Every row gives one point. Each table stands for the endless flat space through its points: a line for two points, a plane for three, and so on. The two share one point or none. Which?

First:
[0.011 0.020 0.060 -0.061]
[0.003 -0.012 0.032 -0.037]
[0.021 0.042 0.046 -0.051]
Second:
[0.014 0.014 0.024 -0.044]
[-0.002 -0.014 0.056 -0.020]
They share: [0.010 0.007 0.032 -0.038]

First:
[0.009 0.031 0.004 0.011 -0.009 -0.003 0.051 -0.038]
[0.000 0.038 0.002 0.026 -0.018 -0.010 0.041 -0.036]
[0.050 -0.012 -0.016 -0.016 0.012 0.040 0.081 -0.024]
[-0.011 0.026 0.001 0.020 0.011 -0.019 0.021 -0.079]
Second, 3 rows:
[0.004 -0.012 0.008 0.023 0.012 -0.005 0.049 0.005]
[-0.002 0.008 -0.022 0.031 -0.032 0.033 0.037 -0.057]
[0.013 0.003 -0.007 0.021 0.008 -0.002 0.057 -0.017]
They share: no point

First:
[-0.016 -0.029 0.054 0.010 0.033 0.048 -0.038 -0.009 -0.037]
[-0.016 -0.004 -0.002 -0.097 0.029 0.005 -0.009 0.044 -0.035]
[-0.047 -0.012 0.026 -0.039 0.026 0.036 -0.050 0.009 -0.021]
[-0.019 -0.041 0.010 -0.047 0.061 -0.008 -0.033 0.045 -0.026]
[-0.052 -0.029 0.046 -0.004 0.063 0.034 -0.066 0.017 -0.019]
Second, 4 rows:
[-0.041 -0.017 0.053 -0.023 0.022 0.048 -0.022 0.010 -0.047]
[-0.014 -0.032 0.034 -0.047 0.043 -0.005 -0.044 -0.012 -0.027]
[-0.049 -0.028 0.029 -0.015 0.020 0.033 -0.029 -0.005 -0.054]
[-0.016 -0.020 0.024 0.001 0.039 0.055 -0.030 0.030 -0.035]
They share: [-0.020 -0.023 0.036 -0.023 0.037 0.032 -0.033 0.011 -0.034]

First (4 x 12):
[-0.023 0.035 0.003 0.016 0.023 -0.017 -0.076 0.082 0.036 0.033 0.009 0.048]
[0.001 0.012 -0.019 -0.029 0.068 -0.026 -0.029 0.027 0.078 -0.013 -0.006 0.046]
[-0.035 0.019 0.003 0.000 0.045 -0.035 -0.060 0.072 0.048 0.017 0.023 0.036]
[0.005 -0.016 -0.047 0.015 0.010 -0.040 -0.045 0.037 -0.002 0.007 -0.012 -0.014]
Second, 5 rows:
[0.035 0.033 -0.024 0.013 0.069 -0.058 -0.043 -0.020 0.044 0.049 -0.028 -0.001]
[0.008 -0.014 -0.018 -0.033 0.039 -0.044 -0.053 0.052 0.055 -0.031 0.014 0.035]
[0.024 0.009 -0.015 -0.018 0.060 -0.056 -0.060 0.020 0.051 0.001 0.002 0.021]
[-0.019 -0.031 -0.044 -0.022 -0.009 -0.020 -0.034 0.077 0.055 -0.060 0.005 0.045]
[0.014 -0.017 -0.007 -0.036 0.054 -0.042 -0.034 0.048 0.051 -0.007 0.008 0.025]
They share: no point

First, 5 rows:
[0.034 0.065 0.045 -0.067 -0.068 0.016 0.057 0.021 -0.033 0.020 -0.018 0.003 0.029 -0.019]
[0.067 0.013 0.014 0.019 -0.007 0.011 0.033 0.034 -0.040 0.021 -0.015 0.010 0.028 -0.087]
[0.017 0.005 0.030 -0.034 -0.020 0.032 -0.016 0.013 -0.002 -0.047 -0.011 -0.073 0.012 -0.039]
[0.011 -0.011 0.024 -0.029 -0.015 0.035 -0.039 -0.002 0.008 -0.073 -0.017 -0.096 0.016 -0.043]
[0.039 0.041 0.030 -0.044 -0.050 0.012 0.034 0.009 -0.028 -0.003 -0.021 -0.015 0.028 -0.035]
Second, 3 rows:
[0.021 0.040 -0.010 -0.057 -0.040 -0.008 0.042 0.006 -0.007 -0.020 -0.004 -0.036 0.043 -0.031]
[0.005 0.032 0.030 -0.049 -0.044 0.024 0.042 0.010 0.001 -0.032 0.016 -0.060 0.019 0.005]
[0.042 0.008 0.030 -0.005 -0.016 0.030 -0.013 0.022 -0.030 -0.008 -0.019 -0.032 -0.018 -0.042]
They share: no point

First (6 x 20):
[-0.027 0.046 0.076 -0.002 0.024 0.041 -0.015 -0.066 -0.022 0.015 0.053 0.007 0.035 -0.009 -0.009 0.012 -0.064 0.031 0.030 -0.042]
[-0.039 0.013 0.079 0.003 0.010 0.091 0.016 -0.032 -0.015 -0.025 0.096 0.035 0.033 -0.012 0.043 0.044 -0.071 0.020 0.017 -0.048]
[-0.070 0.063 0.023 -0.059 0.017 -0.060 0.008 -0.021 -0.039 -0.007 -0.042 -0.064 -0.040 -0.013 0.003 -0.070 0.007 0.020 -0.041 -0.021]
[-0.075 0.015 0.062 -0.044 -0.010 0.032 -0.018 -0.037 -0.044 -0.078 0.037 -0.036 -0.027 -0.008 0.054 0.005 -0.055 -0.012 0.006 -0.035]
[-0.035 0.096 0.014 -0.036 0.034 -0.031 0.001 -0.061 -0.063 0.017 -0.007 -0.026 0.001 0.003 -0.023 -0.055 -0.009 0.033 -0.035 -0.063]
[-0.024 -0.006 0.047 0.033 0.033 0.009 0.070 0.046 0.037 0.053 0.016 -0.001 -0.014 -0.031 0.042 -0.026 0.021 0.062 -0.030 0.007]
Second, 3 rows:
[-0.019 0.035 0.034 0.020 0.027 0.003 -0.007 -0.035 -0.031 0.008 0.020 -0.006 -0.029 -0.014 0.031 -0.015 -0.015 0.031 -0.015 -0.037]
[-0.059 0.047 0.054 -0.016 0.035 -0.025 0.005 -0.047 -0.047 -0.024 0.036 -0.038 -0.029 -0.010 0.015 -0.039 -0.027 0.019 0.009 -0.069]
[-0.025 0.024 0.009 -0.023 0.025 -0.002 0.038 -0.044 -0.011 -0.012 0.000 -0.062 0.011 0.029 -0.017 -0.005 0.004 0.034 -0.009 -0.041]
They share: no point

First:
[0.001 0.030 -0.034 0.045 -0.023 0.013 0.016 0.014 0.060 0.015 0.010 0.011 0.068 -0.027 -0.016 0.007 -0.015 -0.016 0.006 0.029 -0.014 -0.030 -0.012 0.050]
[-0.016 0.022 -0.032 0.018 0.021 -0.056 -0.027 0.048 0.040 0.000 0.039 -0.008 0.085 -0.021 -0.042 0.014 0.013 -0.010 0.064 0.037 0.006 0.021 0.035 -0.018]
[-0.059 0.083 -0.065 0.066 0.036 -0.034 -0.010 0.003 0.051 -0.033 0.002 0.069 0.020 0.021 -0.030 0.030 -0.090 0.039 0.019 0.038 -0.020 0.002 0.006 0.047]
[-0.020 0.041 -0.029 0.006 -0.014 0.015 -0.004 -0.061 -0.031 -0.061 0.009 0.008 -0.028 0.006 -0.061 0.037 -0.053 0.014 -0.002 0.031 -0.072 -0.016 0.069 0.062]
[0.003 0.060 -0.064 0.026 -0.012 0.015 0.040 -0.009 -0.001 -0.021 0.027 0.014 0.050 -0.044 -0.058 0.027 -0.020 0.005 0.010 0.017 -0.039 0.003 0.032 0.027]
[-0.046 0.077 -0.049 0.033 0.025 -0.055 -0.030 -0.004 0.016 -0.031 -0.022 0.019 0.016 0.035 -0.053 0.043 -0.062 0.073 0.062 0.059 -0.041 -0.005 0.027 0.039]
Second, 2 rows:
[-0.020 0.022 -0.066 0.021 0.029 -0.054 0.015 -0.020 0.060 -0.024 0.030 0.040 0.023 -0.033 -0.023 0.038 -0.030 0.022 0.008 0.038 -0.032 -0.029 0.039 0.029]
[-0.022 0.034 -0.046 0.025 0.015 -0.036 -0.005 -0.002 0.038 -0.020 0.020 0.020 0.035 -0.013 -0.035 0.028 -0.028 0.014 0.026 0.038 -0.026 -0.011 0.033 0.027]
They share: [-0.023 0.040 -0.036 0.027 0.008 -0.027 -0.015 0.007 0.027 -0.018 0.015 0.010 0.041 -0.003 -0.041 0.023 -0.027 0.010 0.035 0.038 -0.023 -0.002 0.030 0.026]
